Each point is reached from the start by the listed moves, each made once or not at all, plus a little noise. Say if it took an odd or an even number of moves. Then give how often each move was made.

Moves:
(1): [2.5 3.6]
(2): [-3.7  0.4]
Start: [1.3 0.4]
Points:
[4.1 4.1] -> odd (1, 0)
[0.1 4.5] -> even (1, 1)
[1.2 0.3] -> even (0, 0)

Moves:
(1): [ 0.1 -0.2  3.6  2.4]
(2): [ 1.5  1.7 -4.9  3.1]
(3): [-0.3  4.0  3.1 -0.5]
(4): [-5.6 -2.6 -1.5  0.3]
Start: [ 2.1 -0.2 -0.1 -1.9]
Points:
[ 1.4  4.0  2.7 -2.1] -> odd (0, 0, 1, 0)
[ 3.5  1.1 -4.6  0.8] -> odd (0, 1, 0, 0)
[-2.1 -1.1 -6.7  1.7] -> even (0, 1, 0, 1)
[-4.0  1.1  1.2 -2.0] -> even (0, 0, 1, 1)
[-3.4 -3.0 -1.9 -1.7] -> odd (0, 0, 0, 1)

Moves:
(1): [ 1.1 -3.5  1.0 -1.8 -0.8  2.7  0.1  0.8]
(2): [ 1.3 -1.3 -3.4 -1.2  0.9 -2.0 -0.1 -0.5]
(3): [ 2.0 -0.6  0.6  1.3 -1.2  1.7 -1.1  0.8]
(4): [ 0.1 -0.7  0.3  1.5  1.6  0.5  1.3  0.1]
(5): [-2.3 -1.4  0.2 -1.2  0.4 -7.2  2.1  1.5]
(6): [ 0.7  1.5  1.1  1.5 -1.0  3.8 -0.8  4.1]
(7): [-1.1  0.9 -2.7 -0.3 -2.3 -1.2  1.2 -0.9]
(8): [-3.7 -2.6 -0.9  2.2  0.0 -3.1 -1.6 -0.1]
Start: [ 1.7 -1.3  1.0 -1.1 -1.6 -2.3 -4.1 -0.1]
Points:
[ 2.1 -2.3 -4.8 -1.1 -1.5 -5.0 -1.7 -1.4] -> odd (0, 1, 0, 1, 0, 0, 1, 0)
[ 2.4 -5.8  0.0 -3.9 -2.2 -4.9 -2.7  5.8] -> even (1, 1, 0, 0, 1, 1, 0, 0)
[ -4.3  -7.9  -1.4  -2.4  -4.3 -11.1  -2.1   0.9] -> even (1, 0, 0, 0, 1, 0, 1, 1)
[-0.3 -2.8 -0.6  5.2 -4.5 -0.7 -5.1  3.7] -> odd (0, 0, 1, 1, 0, 1, 1, 1)

Moves:
(1): [-3.2 -1.5 -1.8  1.6  0.8 -0.2 -0.4 -1.7 -1.1  1.3  5.8]
(2): [-0.8  0.0  0.4 -0.5 -1.5  1.4 -0.8  1.5  3.0  1.6  1.1]
(3): [-1.2  1.6  1.9  0.6 -1.1  0.8 -0.2  1.4 -1.6  1.8  0.8]
(4): [ 1.4  0.2 -1.5 -3.2 -2.0  0.7  0.8 -0.5 -1.7  0.2 -1.4]
(5): [ 2.1 -0.1  4.5  2.3  0.4  2.6  2.5 -3.1  0.4 -0.6 -1.2]
(6): [-0.6  2.2  1.1 -0.1  1.3  0.1  0.2 -2.1  2.5 -2.1  2.2]
(7): [-1.2  1.4  0.3  1.3  3.9  2.5 -1.3  0.8 -0.9  4.3 -2.8]
(8): [-0.7  2.0 -1.7  1.3  0.5 -0.1  0.1  0.9  2.3 -2.8 -2.5]
(9): [-1.0  0.1  1.8 -3.0  1.8  2.8  0.4  0.9  0.6 -2.8 -0.6]
Start: [ 3.6 -1.0  1.3  2.8 -0.3  3.3  1.3  0.6 -0.7  1.5 -2.6]
Points:
[ 3.8 -2.3  2.6  3.5 -1.1  6.2  4.4 -5.0 -2.9  2.4  0.7] -> odd (1, 0, 0, 1, 1, 0, 0, 0, 0)
[-0.6  4.8  4.8  0.9  0.7  8.2  0.9  3.3  6.0 -2.7 -1.3] -> odd (0, 1, 1, 0, 0, 1, 0, 1, 1)
[-1.8  0.8  2.2  0.2  3.0 10.0  0.5  1.5 -5.5  6.3 -0.9] -> odd (1, 0, 1, 1, 0, 0, 1, 0, 1)
[-0.1  3.3  5.3  8.5  1.4  6.4  3.5 -4.1  1.8 -0.9  2.5] -> odd (1, 0, 1, 0, 1, 1, 0, 1, 0)
[-0.3  1.0  4.7  8.3 -1.2  7.7  2.6 -0.4  2.3  3.1  1.6] -> odd (1, 1, 1, 0, 1, 0, 0, 1, 0)

Moves:
(1): [ 0.0  1.4 -0.6  0.4  0.9  3.0 -5.0  1.7 -1.5 -0.2  1.0  2.0 -1.2]
(2): [ 0.0  1.0 -1.0  1.7 -2.5  1.7  0.4  3.0 -4.0  1.6 -1.2  1.2 -1.8]
(3): [ 0.8  0.0  0.0 -0.4  0.8 -0.3 -0.2 -0.1  0.6  0.8  0.6  3.2 -3.2]
(4): [ 0.2  0.5  0.8 -1.6  1.9  0.3  2.3  0.7  1.5 -0.9  2.5 -2.0  3.7]
(5): [ 0.5 -0.5 -1.0  1.4  1.1  0.4  1.7 -0.7  1.0 -2.2  2.9 -1.6  2.7]
(6): [-3.6 -1.8  1.2  1.5 -0.3  3.6 -1.0 -0.7 -6.3 -1.9  3.1 -4.0  0.8]
(7): [ 4.5 -3.4 -2.2 -0.4  3.3 -0.3  0.1  1.7  3.2  2.4 -3.1  2.4  0.3]
(8): [-1.0 -0.8 -0.9 -1.4 -2.2  0.5 -0.1  1.4 -1.9  0.0  0.7  2.3  1.0]
(9): [ 2.2 -0.6  1.3  1.4  0.9  0.0 -1.2 -1.1 -0.1 -0.5  1.5 -1.4  1.4]
(10): [ 1.8  2.2 -1.2 -2.6 -2.4  0.0 -1.3  2.5  6.1  4.2  1.9  0.2 -3.7]
(11): [ 0.1 -0.7  1.0  1.7  1.5 -0.9  0.2  1.7 -1.2 -1.0  0.0  0.5  1.5]
(12): [-0.9  1.6  2.3  0.0 -5.0  1.8 -0.4 -0.9  0.6 -1.5 -1.5  0.1 -3.1]
Start: [ 1.8  1.8  1.7  0.4 -0.8 -0.4  2.1 -1.4  1.5 -1.1  1.0 -1.8 -1.6]
Points:
[ 9.0 -1.0 -0.7  3.3  5.4  2.8 -2.3  0.3  4.0 -1.7  3.3 -0.5  1.8] -> even (1, 0, 0, 0, 1, 0, 1, 0, 1, 0, 0, 0)
[ 4.6  0.7 -0.2 -2.7  2.8  6.5 -2.7  4.5  4.5  2.5  6.5 -3.4 -1.7] -> odd (1, 0, 0, 1, 0, 1, 1, 0, 0, 1, 0, 0)
[ 2.2  5.1  1.3  0.0 -6.9  4.3 -2.6  4.3  4.9 -1.8  6.0  1.8 -4.4] -> even (1, 0, 0, 0, 1, 0, 0, 1, 0, 1, 1, 1)
[ 1.3  0.6  2.8  4.4  0.3  5.5  4.3 -0.1 -6.7 -4.7  9.6 -9.2  5.1] -> odd (0, 1, 0, 1, 1, 1, 0, 0, 1, 0, 0, 0)
[ 5.6  3.3  0.9 -0.6 -1.4  1.8 -5.6  4.7  3.4  2.1  6.8  4.9 -6.0] -> even (1, 0, 1, 0, 0, 0, 0, 1, 1, 1, 1, 0)
